Each row of a before or after table is a point. The points were changed in one or more steps. Then noise was added and the rows were shuffled. The steps act on how far a point lies along the listed directions, d1 being the first. Write out the steps. A step turns or swaps two directions, mirrors them in a line or flattens them onto one, adds a multiple of one to another, or multiplies one. Angles are multiples of 10 degrees, from the lower direction toward the higher: turns from -170 to 170, lines from 10 to 170 but not 90. Use the fewest steps. Two steps may share a direction if one is a turn and the other turns, adds or multiplies; they go together, in the order done. Otherwise the lowest direction goes first.
In the rows, 128 means zero.

Directions:
(1): [185 108]
(2): [108  71]
Before, 14 rows:
[[179 136]
 [123 178]
 [ 72 129]
 [114  96]
 [155  95]
 [180 177]
 [113 196]
 [172  87]
 [201 133]
 [172 124]
 [130 171]
 [ 58 102]
 [ 75 160]
 [109  88]]
After (14 x 2):
[[ 98 168]
 [113 167]
 [184 112]
 [166 110]
 [131  90]
 [ 76 101]
 [169 148]
 [133  75]
 [144 196]
 [ 84 177]
 [192 167]
 [169 163]
 [ 61 133]
 [ 81  71]]
Steps: turn d1 and d2 by -30 degrees

Directions:
(1): [173  60 130 153]
(2): [ 72  95 182 136]
(3): [173 153 193 110]
Before, 11 rows:
[[130 111  89 124]
 [249 167  92 105]
 [ 90 136 102 112]
 [ 84 138 119 125]
 [147 149 203  92]
 [129 125 150 139]
 [102 154  80 134]
 [ 88 102  97 117]
 [106 138 128 121]
 [120 156  82 113]
 [125 112  90 143]]
After (11 x 4):
[[102 101 102 134]
 [103 105  94 123]
 [223 165 118 105]
 [105 158 102 126]
 [107 150 104 108]
 [132 128 149 139]
 [122 116  76 127]
 [ 87 126 102 109]
 [122 108 116 133]
 [109 120  76 146]
 [181  81 177 120]]
Steps: mirror d1 and d3 in the line at 70 degrees; multiply d2 by 0.7

Directions:
(1): [123  66  74 115 149  69]
(2): [133  55 141 108  79 179]
(3): [ 43 117 121 134 172 167]
(4): [153 112 183  72 191 127]
Before:
[[ 69 134 112 115 151 124]
 [174  89  67 110 149  32]
 [137 119 165 144  85 176]
 [181  74 134 115  83 136]
 [138  38  86 153 112 115]
 [113  86  99 138  65 187]
 [106  88 103 109 165  95]
 [ 70  48 163  75 178 245]
 [113 157 184 128 159 138]
 [155  95 168  81  88 188]]
After:
[[163 140 134  96 122  84]
 [142 176 150 162  93 121]
 [118 101 127 120  56 196]
 [248  93 126 118  11 153]
 [145  99  91 125 121  73]
 [136  27 113 125 157 121]
 [ 89  67 111 136 110 175]
 [127 111 174 134 104 182]
 [148  71 161  77 129 181]
 [ 77  83  39 134 174  72]]
Steps: turn d3 and d4 by 160 degrees
